Every row gives one point. Each copy is the shape, with its points in the same order, turned, moved and blurred by noise. Is it also mirrored, or only turned?
(in the rows, 128 means zero)

Shape (7 x 3):
[[122 120 100]
 [120  66  94]
 [ 96 174 159]
 [147 144 152]
 [113 165 151]
 [141  97  74]
 [133 162 143]]
Copy 1:
[[128 108 120]
 [102  76  79]
 [118 129 199]
 [ 99 154 145]
 [116 137 180]
 [136 103  79]
 [123 149 163]]
Copy 1 is: mirrored
Copy 2 (7 x 3):
[[125 111 116]
 [109  56 127]
 [122 179 159]
 [164 137 157]
 [138 168 151]
 [133  76  96]
 [153 156 143]]
Copy 2 is: only turned
Copy 3:
[[112 108  88]
 [124 147  53]
 [ 83 107 167]
 [143 110 140]
 [ 93 106 152]
 [126  96  55]
 [123  90 145]]
Copy 3 is: mirrored
Copy 4 (7 x 3):
[[135 130 106]
 [131  76 106]
 [110 185 163]
 [154 154 161]
 [122 178 157]
 [156 104  84]
 [146 172 152]]
Copy 4 is: only turned

Shape, 7 rows:
[[126 101 132  83]
 [112 191 133 163]
 [161 101 153 110]
 [158 169 109 155]
 [ 99 168 142 112]
 [ 95 115 108 172]
 [175 135  95 167]]
Copy 1, 7 rows:
[[133  99 151  97]
 [120 162 117 193]
 [168 127 155 102]
 [169 137 115 174]
 [102 128 148 158]
 [115 157  75 119]
 [193 139  94 149]]
Copy 1 is: mirrored
Copy 2:
[[126  97 127  89]
 [149 167  74 167]
 [154 111 155 110]
 [164 186 108 124]
 [137 124  71 139]
 [ 85 171 122 147]
 [157 199 140 113]]
Copy 2 is: mirrored

Shape (11 x 6):
[[ 82 117 121 137 159 112]
 [ 81 116 209 108 133 129]
 [196 130 113 146 168 172]
 [161 131 106 119 113 144]
 [179 152 160  52 118 152]
 [133 110 146 148 136  73]
 [154 111 150 142 133 105]
 [110 141 124  97 146 128]
 [109  82 141 151 134  76]
 [126 153 130 158  48 142]
 [171  90 138 129  97 125]]
Copy 1:
[[102 170 116 145 126  91]
 [ 78 103 166 112  86  81]
 [170 133 153 144 183 175]
 [166 133 119 109 148 149]
 [159 111 165  43 140 138]
 [171 149 138 153  98  76]
 [166 125 147 146 118  97]
 [123 156 132  92 129 112]
 [146 132 113 162  99  62]
 [167 125  86 110  67 165]
 [174  89 108 125 130 101]]
Copy 1 is: only turned
Copy 2, 11 rows:
[[ 82 150 112 136 154 108]
 [109  99 177 166 146  73]
 [193 122  81 100 141 149]
 [152 136 108 112  89 141]
 [183 109 160  87  81  82]
 [105 149 165 127 150 156]
 [137 127 151 125 138 151]
 [118 144 120 111 118  90]
 [ 75 133 155 136 155 161]
 [144 150 131 194  64 147]
 [137 101 145 123  98 168]]
Copy 2 is: mirrored
Copy 3:
[[ 91  98  95 141 178 110]
 [ 65 100 178 145 149  59]
 [172 145 167 132 146 173]
 [137 145 131  99 120 126]
 [ 92 162 201  65 111 124]
 [128 149 112 130 180  67]
 [142 152 135 126 160  87]
 [ 81 129 130 111 142 129]
 [123 111  96 134 180  54]
 [129 148 112 144  59  88]
 [167 135 141  98 126  80]]
Copy 3 is: only turned
Copy 4:
[[ 88 125 152 109 166 114]
 [ 57  81 126 158 146 167]
 [211 117 137 141 155 146]
 [162 140 116 113 118 148]
 [146 109  49 131 143 192]
 [111  80 126 115 118  96]
 [128  78 131 126 112 122]
 [111 138 110 111 163 140]
 [ 89  80 161  93 122 102]
 [115 164 124 149  57 143]
 [148  93 129 108  87 153]]
Copy 4 is: mirrored

Shape (14 x 9):
[[134 124 159 137 155 102 102  94 168]
 [168 123 141 174 179 149 137 132 107]
 [166  93 118 100 134 183 153 149 159]
 [139 114 127 111 135 126  48 133 155]
 [146 117 121  86 136 147 104 153 100]
 [125 115 148 177  63 148 119 142 119]
 [144 195  74 166 118 136 185 175 148]
 [160  73 132 125 138 137 127 106 123]
 [150 171 138 114 114 107  86  95 105]
 [124 128  99 116 118 115  65 100 131]
 [106 142 118 145 122 168  81 126 117]
 [144 149 152  65  99  99 188 111 125]
 [118 142  86 109 154 111 120 138 181]
 [ 92 112 131 172 116  66 107 102 142]]
Copy 1 (14 x 9):
[[131  96 115  97 159 157 112  86  91]
 [138 144 107 144 206 132 143 140 111]
 [156 124  90  59 190 179 131 176 155]
 [111 118  94  64 135 136  85 143  81]
 [112 135  97  66 140 125 150 175 121]
 [163 116 173 124 130 134  98 175 137]
 [138  88  65 185 143 161 130 178 195]
 [154 137 123  65 183 126 128 124 131]
 [145 106 101 107  93 114 146 121  89]
 [125 133  95  77 101 125  94 119 111]
 [123 160 118 117 111 154 107 159 109]
 [155  59 114  74 123 148 197 122 166]
 [ 99  97  62  96 140 169 101 120 150]
 [110  98 155 119 128 122  82  79 135]]
Copy 1 is: mirrored
Copy 2 (14 x 9):
[[142 105 139 153 178 147 124 111 188]
 [109 111 118 172 187 186 134 131  91]
 [104 167 112 136 140 194 193 153 150]
 [121 129 151 156 135 155 105 179 189]
 [131 149 113 135 130 148 138 192 127]
 [140 117 153 194  78 162 149 114 115]
 [125 186  38 213 125 169 133  90 112]
 [130  96 126 128 144 185 164 150 143]
 [173 130 128 132 134 153  76 133 143]
 [131 113 121 142 111 151  85 155 179]
 [ 93 134 143 154 104 142 102 136 126]
 [213 156  79 113 137 138 172 113 141]
 [113 149  72 165 146 142 126 137 198]
 [147  61 117 185 121 125 117 104 172]]
Copy 2 is: only turned
Copy 3 (14 x 9):
[[134  85  98 140 130 129 126  99 180]
 [170  97 123 142 116 170 132 159 115]
 [167 131 162 120 172 131 137 183 183]
 [135  97  82  97 193 150 114 110 174]
 [134 118 124  83 178 134 117 153 126]
 [126 145 161 144 148 198  74 115 148]
 [159 220 115 180 131 154 174 150 126]
 [163  75 161 113 157 139 120 128 147]
 [146 138  94  92 128 117  98  79 129]
 [137 119  97  84 173 158 127  75 158]
 [125 142  97  82 145 189 127 121 155]
 [112 150 171 118 121  57 120 116 142]
 [128 139 100 128 173 124 182 113 167]
 [106  90 122 156 143 175 143  50 142]]
Copy 3 is: mirrored
